Each row is a point. The window is the flat piece filled in between its corners: a triangle in 3 columns, a solid with four corners in 4, and so on. A path goes straight from each point to the next, and from the last back to the first. List the points from which the path goes on through the window.
In the rows, 128 means zero.

Window (4 x 4):
[[126 141 115 108]
 [105 142 151 179]
 [ 81 206 207 137]
 [129  68 116 118]]
Path:
(1): [175 179 133 155]
(2): [ 26 147 183 153]
(3): [ 52 134 172 119]
(4): [109 201 188 149]
(5): [154 112 137 161]
(6): [ 59 127 113  80]
(7): [ 61 146 170 121]
(8): [135 194 177 140]
(9): [153 141 118 114]
(10): [100 111 121 114]
(11): [ 24 222 196 119]
(12): [148 165 196 157]
(13): [167 220 170  99]
(14): [ 71 172 184 128]
(15): [ 55 156 152 142]
(16): [131 124 158 132]
Through the window after points: 3, 5, 7, 9, 11, 15

Window (6 x 6):
[[204 201 151 229 167 123]
 [161  18 117 151 122  63]
 [ 98  92 113  80 191  96]
 [176 154 123 107  89 130]
 [148 122  54  95  91  94]
 [ 21 145 149 107 151  99]]
Path:
(1): [ 82  85  74  88 136 116]
(2): [155 118 100  73 112  62]
(3): [166 117 124  99 105  21]
(4): [141 122 101 122 113 154]
(5): [ 84 133  45 190 103 153]
(6): [117 123 128  65 131  68]
(7): [128  97 122  70 167  29]
(8): [ 51  97 113 103 115 143]
(9): [130  54  51 176 136 133]
(10): [188 121 164  81 133  60]
(11): [ 86 175 162  93 179  50]
(12): [ 84 132 108 113 142 131]
(13): [137 106  83  90 133 199]
(14): [166 148 101 116  85  69]
(15): [147 146 143  36 121  40]
(16): [120 100  79 108 100 117]
Through the window after points: 3, 5, 13

Window (8 x 8):
[[157 121 130  61 220 116 128  65]
 [ 79 100 174 165 226 168 155 111]
 [ 88 183 154 152  72  91 166 137]
 [ 81 117  52 143 187 170 191 148]
 [129 117 118 132 137 216 121 164]
 [ 63  72  72 140 173  87  82  84]
 [188 118 113 160 172 117  42  35]
 [209 198 133 123 148 105  30 128]]
Path:
(1): [105  65 131 144 229  93 143 149]
(2): [ 55 142 108 152 136 182  80  31]
(3): [ 84 132  78 127 168 142 116 105]
(4): [124  89  99 135 190 118 131 102]
(5): [147  90 129 154 195 134 134 134]
(6): [ 63 128  96  90 197 209  98  73]
(7): [ 99 137 106 107 177 166 106 117]
(8): [138 110 151 162 171  98 176 132]
Through the window after points: 1, 3

Window (9 x 9):
[[197 133  97 103  68  71  60 102 174]
 [112 191 148 125 188 103 156 181  81]
 [170  39  83  97 110 191 103 227 125]
 [165  82  83 157 151 162 110 153 206]
 [161 110  73  97  68 138 136  69 177]
 [102 123  69 115  97 159  78 178 166]
 [112  46 100 109 166 163  74 125 146]
 [124 223 137 226 102  41 135  61  59]
 [104 210 234 172  96  84 144 149  88]]
Path:
(1): [225 191 138 219 123 183  60 117 221]
(2): [144 140 120 173 132 189 108 138 114]
(3): [130 132 153 117 110  53 136 163 166]
(4): [119 104 133 110  87 112 148 182 112]
(5): [135 151 105 134 119 147  75 130 130]
(6): [134 163  97 117 157 140  79 143 138]
(7): [ 99  93 104 124  81 131 144 173 142]
(8): [108  97  53 119  71  76 163 190 177]
(9): [195 146 183 152 159 166  67  51  81]
(10): [145 203 145 185 100 134 132  68  83]
(11): [107 115  98 128 149  14 127 195 136]
(12): [118 149 125 115  92  59 120 112 107]
Through the window after points: 2, 6, 10
